Each row is a point. To make a cloud, some directions were put in groups of two or more. Within a group, all points are equally far from the middle, so they leave a hole (a ring in 2 directions, a hollow ball in 3). The other directions are filled evenly. Then the cloud was stretched, turned, moved and blurred a little. Count the holes, and give their numbers of directions, smallest first.
In the rows, zero is written as 128.

Cloud, 14 rows:
[[148 105]
 [116 103]
 [114 171]
 [142 132]
 [117 170]
 [123  89]
 [129 178]
 [ 94 147]
 [121  83]
 [140 162]
 [133 180]
 [127  98]
 [105 140]
 [144  94]]
Holes: 0

Cloud:
[[ 99 104]
 [118 115]
 [175 133]
 [172 114]
 [ 90 133]
 [117  87]
 [157  96]
 [ 85 152]
 [164 146]
 [109 146]
 [122 120]
 [117 158]
 [103 100]
 [162 158]]
Holes: 0

Cloud, 19 rows:
[[101 125 155]
 [158 103 130]
 [122 177  99]
 [147 111 122]
 [142 155 116]
 [108 149 145]
 [ 89 127 163]
 [ 90 130  96]
 [107 176 102]
 [109 185 122]
 [117 121 128]
 [149 126 149]
 [ 71 159 137]
 [180 162 126]
 [141 179 123]
 [ 91 115 121]
 [114 173 144]
 [170 146 105]
 [115 106 159]]
Holes: 0

Cloud (21 x 3):
[[104 126 135]
 [150 139 152]
 [109 169 103]
 [100 144 103]
 [106 167 135]
 [130  84 108]
 [135 126 150]
 [ 75 138 126]
 [ 78 126 142]
 [117 185 135]
 [173 122 138]
 [ 90 141 118]
 [ 69 126 124]
 [133 111 131]
 [ 90 130 149]
 [135 142  83]
 [121 154  93]
 [116 188 150]
 [ 76 138 128]
 [144 104 130]
 [121 135  64]]
Holes: 0

Cloud (31 x 4):
[[131 133 160 117]
 [123 103 157 144]
 [194 133 106 122]
 [122 115  91 123]
 [115 124  98 188]
 [139  89 140 157]
 [129 170 169 130]
 [ 98 127 127 103]
 [100 110 176 117]
 [158  96 145 120]
 [174 112 123 106]
 [ 94 108 168 105]
 [ 84  89 140 164]
 [ 89  94 124 148]
 [150 136 129 184]
 [104 103 107 157]
 [120 165 110  91]
 [108 139  83  97]
 [124 151  77  91]
 [167 117 136 154]
 [134  98 146  98]
 [143 125 148  78]
 [ 78 127 137 113]
 [113 110 102  80]
 [175 119 115 124]
 [120 132 118 140]
 [120 112 124 122]
 [ 82 122  95 119]
 [101 177  92 143]
 [ 87  80 104 141]
 [154 136 105 143]]
Holes: 0

Cloud, 49 rows:
[[103 101  81 111 138  56]
 [ 98  93 117  75 150 109]
 [140 131 109 128 149 104]
 [115 134 120 189 131 115]
 [155 147  86 170 117 160]
 [ 92 121  81 127 102 137]
 [156 134 118 100 142  64]
 [119 145  98 106  80 102]
 [159 129  80 108 115  95]
 [128 138 122 179 129 117]
 [130 131  76  93 106  83]
 [142 143  83 170 125 144]
 [101 107 108 161 143 117]
 [117 112 112 168 131 137]
 [118 156 130 140 142 119]
 [121  67 142 108 102 109]
 [108 115 157  78 133 125]
 [130  85 155 100 117 131]
 [148 109  80 166  83 102]
 [ 78 148  98 134 119 116]
 [137 125 142 153 101 180]
 [119 109 178 117 152 147]
 [162 153 139 124 119 118]
 [113  80 126  76 152 128]
 [181 131 130 113 123 113]
 [106 117  83 136  64 114]
 [121 108 162 139 110 155]
 [136 126 137 150 177 129]
 [159 128  85 176 111 158]
 [155  98 106 103 161 109]
 [115 112 143 117 135  80]
 [142 148  75 138 130 156]
 [161 117 116 192 113 118]
 [110  86 145  84 128 138]
 [163 115 113 144 114 111]
 [185  94  83 127  86  95]
 [116 104 121 129 109 115]
 [162 136 146 129 127  87]
 [161 165 108 148  99 121]
 [112 146 100 134 106 175]
 [114 159 110  89 114 139]
 [ 93  94 149 115 146 145]
 [171 140  76 144  95 111]
 [126 130 130 161 138  79]
 [134 134 128 111 149 100]
 [163  91 118  95 116 138]
 [146 148 109 174 114 109]
 [163 125 147 102  67 118]
 [110  98 116  58 119 142]]
Holes: 0

Cloud, 47 rows:
[[146 107 172 133 159 116]
 [168 174 127 100 146  97]
 [ 84 147 108 147 139 152]
 [ 99 118 146 152 152 153]
 [164 139 158 102 148 169]
 [167 138 102 100 177 113]
 [140 169 136 120  85 150]
 [105 109 116 123 171  99]
 [158 181 155 123 141 110]
 [162 125  88  98 159  99]
 [ 88 111 107 129 119  87]
 [130 138 176  97 154 155]
 [135 127 159  75 154  97]
 [147 130  75  95 132 165]
 [124 102 101  99 159  94]
 [150 135  90 127 168 163]
 [158 134 116 166 145 100]
 [148 111 130 156 167 152]
 [ 97 151 133 167 134 147]
 [128 176  94 138 161 131]
 [135 142  65 137 106 147]
 [134 120  82  94 137 167]
 [130 132 143  76 170 105]
 [137  86  99 125 129 106]
 [129 143 133 139  84  96]
 [136 106 153  82 103 120]
 [177 156 116  91 148  98]
 [118  97 109 132 124 164]
 [114  93 147 119 103 109]
 [114  88 117 127 143  93]
 [163 135  84 112 159  97]
 [158 134  94 138 178 133]
 [174 168 118 101 168 139]
 [103 159 111 110 158  90]
 [162 124 114 163 164 119]
 [144 133 176 100 164 141]
 [126 120 114 108 186 122]
 [141 155  80 118 137  85]
 [115  91  90 103 129 110]
 [123 164 132  89  84 106]
 [126 122  93 102 155 171]
 [ 88 149 111 133 161 139]
 [117 160 118 175 143 138]
 [141 132 149  81 129 171]
 [108 133 175 136 138 154]
 [147  89 130 139 145  99]
 [154 114 169 140 162 138]]
Holes: 3 (2, 2, 2)

Cloud (82 x 8):
[[111 154 121 130 116 150  48 157]
 [118 116 120 140 139 132 105 140]
 [ 96 133 109  69 131 108 135  74]
 [148 133  93  84 111 150  94 121]
 [ 93 129  97 130  99 120 166 101]
 [ 94 136  92 109  94 131 158  90]
 [113 104 106 141  90 117 117 155]
 [126 177  97 116  68 123 142 147]
 [153 106 161  99  91  91 145 125]
 [153 127 149 121  88 155  79 161]
 [135 108 104  88 152 165 104 142]
 [ 80 126 147  79  86 106  98 153]
 [144  77 125  94 107 143 113 140]
 [148 126 122 108  70 105 115 119]
 [123  98  67 107 117 143 102 141]
 [ 74 147 131 111 107 162  92 170]
 [109 103 113 112 113 110 110 118]
 [121  85 147 159 138 148 119 122]
 [104 134 132 166 107 175  89 119]
 [108  72  99 125  93 139  81 119]
 [176 102 126  93 107 129 101 150]
 [158 101 107  99 100 171 127 148]
 [125 104  69 103  56 116 124 114]
 [118 149 104  75  92 137  72 138]
 [151 102 123 153 100 186 108 132]
 [102 118 149 143 114 161 189 127]
 [118  99 104 135 105 106  82 100]
 [148 136  82 124 111 142 127 153]
 [128 121 135 116  71 120 144 107]
 [148 125  99 105 138 162 171 110]
 [130 104  76 118  83 106 101 113]
 [142 137  84  98  44 136 130 123]
 [ 84 121 132 139 155 144  74 117]
 [105  84 140 119 136 128 147 196]
 [108 127  83 113 120 142 132 106]
 [102 133 122 121  52 176 145  95]
 [125 125 133 117 140  98 117 101]
 [113 119 139 137  84 148 113 175]
 [ 97 116 105 143 137 121 108  80]
 [127 160 175 113 126 140 121 153]
 [113 158 130 145 107 123 196  99]
 [176 128 154 135  89 110 112 143]
 [ 95 116  98 165 132 123 136 116]
 [ 67 158 140 108  93 148  93 168]
 [100  95 135  89 112 138 111 122]
 [115  73 126 106 136 121 114 128]
 [121 127  80 148 123  97 103 111]
 [ 90  86 110 106 101 141 125 165]
 [126 100 133 152 153 114 105 137]
 [120 158  89 137  93 149 106 146]
 [ 61 138  97 168 106 150 142 116]
 [129 163 122 104  96 160 156 119]
 [ 95 148  76 131  98 157 157 142]
 [ 95 154 135 108 138 150 125 161]
 [151 133  98 128 146 152 180 172]
 [160  97  74 107  99 160 103 172]
 [145 130 115 153  74  88 136 123]
 [111 156 120 142 101 171 117 172]
 [109  85 117 125 136  80 111 130]
 [118 101 109 150  91 125 149 143]
 [139 163 145 153 115 123 122 159]
 [155 103 138 109  78 164 126 171]
 [158 116  82 111  92 146 158 171]
 [109 128 165 174 121 125  80  82]
 [137 168 117  86 147 113 121 141]
 [151 129 141 122  77 127  76 112]
 [114 131  79 155 140 162  94 124]
 [ 94 104 141 113  83  91  60 136]
 [130  89 106 157 130 117 114 126]
 [137 128 178 110 118 132 135 146]
 [135 164 117 130 127 137  67 149]
 [118 140 126  60 125 119 114 139]
 [125 109  80  78 116 144 206 147]
 [121  84 135 171  94 136  90 120]
 [164 155 139 129 104 122 131 129]
 [161  96 113 147 119 107 152 107]
 [ 71 136 139 153 108 143 114 131]
 [ 95 125 150 181 118 152 113 143]
 [120  88 137 147 118 110 151 137]
 [ 97 135 135 114 113 144 172 107]
 [125 117 124 108 138 149 108 147]
 [172 100 134 117 156 163 121 159]]
Holes: 0

Cloud, 73 rows:
[[158 175  73 157 151 152 144  96]
 [109  58 154 135 155 109 107 132]
 [111  83 147 168 116 106 151  94]
 [131 137 126 105  81 123  79 130]
 [155 131 149 121 123 130 121 150]
 [158 118 117 129 126  80 130 160]
 [113 159 132  92 117 167 105 150]
 [ 92 100 149 113 102 131  70 117]
 [ 79 126 133 126 138  94 129 105]
 [124 127 129 131 194 155 162  98]
 [114  73 126 137 175 111 120 134]
 [161 125 137 145 152 116  97 103]
 [121 156 108  99 113 107 187 110]
 [129 101 129  75  86 100 143 142]
 [157  92 130 126 101 107 107 119]
 [146  94 155 100 133 122 100  91]
 [112  92 149 146 148  99 148  82]
 [148 143 143 144 116  92 146 134]
 [115  73 122 139 162  91 170  87]
 [144 184 108  87 143 146 161  86]
 [134 130 114  86  93  69  97 109]
 [130 124 113 124 121 105 196 110]
 [105 112 145 119 168 149 153 149]
 [156 151 117 147 121 112 121  94]
 [111  95 130 123  97 115 103 136]
 [ 98 155 161 118  99 160 144  99]
 [161 125 129  85 155 100 159 106]
 [128 160 143 159 116  99 126 126]
 [144 147 146 117  72 141  70 110]
 [135 122 153 170 148  82 120 122]
 [121 161 168 140  71 122  89 101]
 [119 148 122 142 121 106 122  89]
 [124 172 156 119  81 163 131  83]
 [104 145 178 111 129 130 147  99]
 [133 108 117 115 138  61 105 150]
 [136  91 123 133 127 103 103 141]
 [130 162 104  82 151 161 125 151]
 [104  40 144 141 137  96 129 122]
 [176 137 105  85 170 126 128  94]
 [160 118 141 106 105  92 173 112]
 [136  92 181 164  99  86 118 114]
 [152 173 149 150 116 133 102 134]
 [ 90 168 143 134 109 149 133 130]
 [111  94 137  89 174  90 150 170]
 [114 142 144 112 104  61  94 124]
 [104 129 135 117 163 151 162 134]
 [164 148 113 104 101 146 105 128]
 [125  97 117 130 121 138  96 119]
 [ 89 115 120  66 152  90 124 149]
 [129  83 134 100 145 146 165 129]
 [110 141 115  96 145 156 137  63]
 [ 92 134 125 126 188 119 143 121]
 [152 160 107 174 147 151 141 102]
 [ 78  94 137 134 127 105 117 117]
 [126  92 174  87 116  89 119  94]
 [ 88 118 119 127 176  99 143 122]
 [ 91 105 133 103 124 102 146  72]
 [156 126 122  77  71 121 125 113]
 [110 141 105 107 110 140 149 130]
 [118 141 183 124 143 141 113  85]
 [153 121 117  87 155  98 156 164]
 [134 141 173 133 150 142  94  85]
 [142 189  87 135 117 157 136  91]
 [149 159 141  81 134 139 125  86]
 [ 89 101 137 133 151 119  96 136]
 [101  91 115  76 155 109 173 120]
 [124 145 133 118 170 154 154  83]
 [167 114 110  95 134 129 149 142]
 [103  79 126 162 166 105 137 129]
 [ 95 117 145  99 142 145 160  96]
 [125 110  94  99 157 115 192 145]
 [126 156 117 125 196 167 154 100]
 [ 93 140 161 136 136 124 109  85]]
Holes: 2 (2, 2)

Cloud, 92 rows:
[[150 125 141  92 198 136 115 177 106]
 [166 151  98 149  91 101 100 125 133]
 [149 164 148 132 128 187  98  98 138]
 [101 123 148 174  95 126 132 175 133]
 [ 92  95  95 104 156 125 125 126 124]
 [129 159 135 163  79 114 143 119 162]
 [ 85  89 141  95  98 137 128 142 117]
 [150  81 154 131 119 169 153 123 145]
 [101 140 123 154 163 174 132 180 140]
 [123  78 140  61 146 154 136 164  96]
 [ 95 121 142 193 148 110 130 132 121]
 [148  99  89 134 109 183 135 147 153]
 [159  50 111 108 108 157 119 139 134]
 [110 109  76 125 128 122 110 142  98]
 [106 124  72 131 125 133 141 163 105]
 [117  82 126 110 151 105  95 147  93]
 [125  94 111 121  65 157 110 109 125]
 [134 149  70 120 156 180 111 126 153]
 [171 154 147 152 143 124 154  94  98]
 [151 156 136 173 137 168  84  93 121]
 [121 122 138  99  96 120 174 167 114]
 [101 119 123 105  87 172 112 164 121]
 [119 144  79 143 145 174 138 138 172]
 [117 151 120  94  94  98 126 137 127]
 [141 127 156  85 141 103 154 134 107]
 [ 99 200 128 167 126 118 158 152 104]
 [148 113 131 153 134 176  77 126 148]
 [108 148 135  72 167 120 123 159 143]
 [118  88 131 142  80 103 137 159  99]
 [180 144 132 133 161 124  98 111 117]
 [158 137 127  92  98 147  73 132 155]
 [140 123 128 144 104 135 150 199 131]
 [155 136 118 139 142  94  86 179 136]
 [ 97  80 145 112 143 107  99 145 115]
 [149 145 142 145 130  70 129 134 108]
 [152 127 114  99  78 134 129 174 115]
 [158 107 128 160 135 103  90 126 169]
 [100 150 130 141 157 155 118  82  91]
 [154 118 141 138 111 176 165 102 118]
 [ 85 159 141 201 140 122 110 136 110]
 [116 180 143 156 142 144 129  92 148]
 [136  85 115 106 104 167 115 136  90]
 [138 131 104 151 156 159 112 160  86]
 [173 172  91 126 125 166 126 113 117]
 [142 184 119 153  95 162 164 116 144]
 [125  68 110  89 106 149  95 120 121]
 [157 143  98 161 155 118 106 149 183]
 [111 151  77 124 144 157 131 164  95]
 [136  47 135  92 111 134 117 121 154]
 [137 154  95 127 100 103 125 161 161]
 [142  88 141 163 158 145 145 141 102]
 [111  98 112 168 117 115 112 135 180]
 [100 127  89 133 101 146 153 107 128]
 [127 128 138 119 100 110 117 127 178]
 [128  93 104 174  88 126 149 131 128]
 [154 151  98 153 130 110 112  81 101]
 [100 114 173 133 141 163 103 121 106]
 [115 162 177 149 106 103 122 143 133]
 [157  73 128 164  98 134 100 129 135]
 [134 168 117 171  99 149 131 126 175]
 [175 130 100  97 116 130  88 174 129]
 [102 102 146 117 112 116 104 107  67]
 [176 144 133 135 130 154 156 170 156]
 [115  90 148 185 125 124 121 138 159]
 [127 157 101 101 150 172  96 177 106]
 [141  59 108 146 145 108 109 158 116]
 [147 150 119 106 128 100 155 107 106]
 [168 116 105 153 131 133 167 127 141]
 [159 116 148  99 167 131 100 106 137]
 [136 144  94  78 135 114 111 154  92]
 [124 117 103 140 163 141 169 123 149]
 [ 97  91 130 157 130 115 157 181 146]
 [108 142 135 169 102 134  65 142 101]
 [110 114 159 202 101 119 129 152 116]
 [139 156 120 107 149 177 151 193 123]
 [162 127 146  92 159 121 108 104 119]
 [172 174 117 130 115 151 160 146 103]
 [162  81  93 153 115 138 114 134 124]
 [132 139 136  73 129 126  80 145 100]
 [146 122 118 139  91 114 123 192 131]
 [156 155 101 128 159 145  96 198 134]
 [130 131  92 155 135 135 140 156  76]
 [105  99 170 114 137 131 154 139  84]
 [124  99 138 161 122 134 167 182 118]
 [102 123 121  94 139 181 112  99 117]
 [126 116 118 109 104 120  88 110 172]
 [154 130 133  73 148 114 125 111 113]
 [ 89 129 133 175 137 137 164 120 129]
 [ 99 132 155 119  95  92 142 149 114]
 [136  96 171 161 124 147 120 114 157]
 [135 202 115 160 131 150 111 154  82]
 [136 149 132 127 118  92 169 125 128]]
Holes: 2 (2, 6)

Cloud (93 x 9):
[[118 150  95 166 131  93 124 109  94]
 [ 93 158  84 125 127 121  79 141 128]
 [ 92 105 138 158  95 125 175  99 162]
 [152 162 149 182 140 135 137 125 133]
 [147 154 120 127 112 128  93 101  92]
 [106 157 120 136 107 123  80 126 142]
 [ 76 134 115  85 124 116 103 128  81]
 [149 152 125 165 159 136  94 122  92]
 [105 155  96 161 139 144 105  94 117]
 [ 84 144 155 142  96 138 140 101 129]
 [109 151 144 125 148 141  99 122 109]
 [101 165 120 126 114  93 116 125  92]
 [ 57 130 111 148 129 110 124 122 111]
 [ 72 131 102 140 103  86  98 146  83]
 [109  74 152 153 116 121 167  97 143]
 [156 146 116 141  86 166 132 134 112]
 [122  79 128 127 124 137 162 122 137]
 [102 135  92 125  88 167 108  92  81]
 [ 79 133  91 117 112 101 143 151  66]
 [127 163 123 181 145 134  79 112  82]
 [ 93 100 107 126 105 101 153 151  72]
 [131 152 131 170 118  80 143 108 134]
 [125 135 125 159 105  81  98 147  89]
 [120 197  91 165 102 161  80 150 136]
 [139 170 130 137 103 145 115 103 163]
 [106 143  85 162 120 104 135 107  99]
 [136 100 138 150 129  98 138 148 121]
 [169 149 131 145 128 148 104 110  93]
 [123  87 146 136 113 135 123  90 103]
 [146 149 106 160 108  83 127 140 154]
 [127 147 172 153 134  92 133 130 119]
 [136 121 114 137  71 134  89 135  63]
 [ 95 126 113 115  75 122 150 165 131]
 [125  91 124 171  86  92 158 141 130]
 [154 167 108 197 111 111  97 144  89]
 [ 84 118 131 119 118 111 126 126 175]
 [122 147 108 132  90 134 155 148 108]
 [106 156 131 181 143 115 105 144 105]
 [143  92 149 155 105 127 131 101  94]
 [114 119 131 165  94 170 145 110 144]
 [160 155 108 187 121 113 102 162 123]
 [ 74 110 138 115 120  77 130 111 100]
 [ 82 144 108 151 112 106 156 158 148]
 [119 166 107 155  77 181  95 105 100]
 [135 154 135 169 138  93 126 162 129]
 [ 79  75 145 140 133  88 166 104 141]
 [157 122 125 141 110 135  96 104  69]
 [ 89 141  83 113 116  87 102 169  97]
 [ 60 123 106 132  93 141 117 120 109]
 [131 127 148 132 104 153 148  67 130]
 [119 103  95 161  85 109 123 113  80]
 [ 91 155 125 115 125 152 115  95  90]
 [101 171 105 153 107 103 118 180 146]
 [ 67 139 103 159 118 108 122 136  66]
 [121 127  97 129  99 152 118  81 125]
 [114 100  97 150  96 120 126 135 149]
 [126 132 157 139 113 143 168 117 110]
 [153 140 103 170  76 136 144 143 161]
 [143 105 103 174 121 112 147 111 119]
 [126 132  90 131  99 138  93  84  73]
 [124 125 121 124  91  74 122 144 134]
 [ 98 158 135 137 123 108  95 125  77]
 [176 167 112 181  97 127 114 163 136]
 [ 83  93 146 156 108 107 171 119 159]
 [111 163  98 113 129  99 119 142 134]
 [ 97 122 100 134  94 130 168 117 160]
 [151 124 133 140  48 121 130 139 124]
 [102  88 153 105 128  94 165 126 105]
 [ 95 117 131 138  75 140 118 135 161]
 [131 125 129 145 124  62 127 135 112]
 [144 130 153 146 127 114 138  61 123]
 [134 160 160 131 109 154 146  92 150]
 [129 146 142 183 131 108 147  92 137]
 [178 159 124 164  95 132 102 141  90]
 [ 98 180 113 141 103 137  63 131 106]
 [120 165 101 131 118 102 123 132 161]
 [148 151  94 144 152 126 102 143 106]
 [121 133 142 143 166 109 137 122 172]
 [ 57  98  95 124 100  97 157 114 119]
 [131 134 129 137  77 182 134 116 141]
 [ 79 122 107 123  81 115 140 161 153]
 [154 148 100 158  62 141  82 135  63]
 [168 147 150 203 118 133 139 114 174]
 [115  88 134 100 107 133 143 106 157]
 [137 177 107 154 113 106 112 171 144]
 [118 148 111 147  84 110 142 105 105]
 [ 68 114 100 128 119  88 172 146 135]
 [ 87 123 130 130 116 108 166  68 132]
 [118 153 122 167 163 134 122 111 125]
 [113 119  95 141  61 121 137 116 120]
 [130 144  90 179  61 127 119 140  81]
 [ 79 142 103 161 154  94 117 131 104]
 [151 135 114 127 121 129  85 135  75]]
Holes: 2 (3, 4)
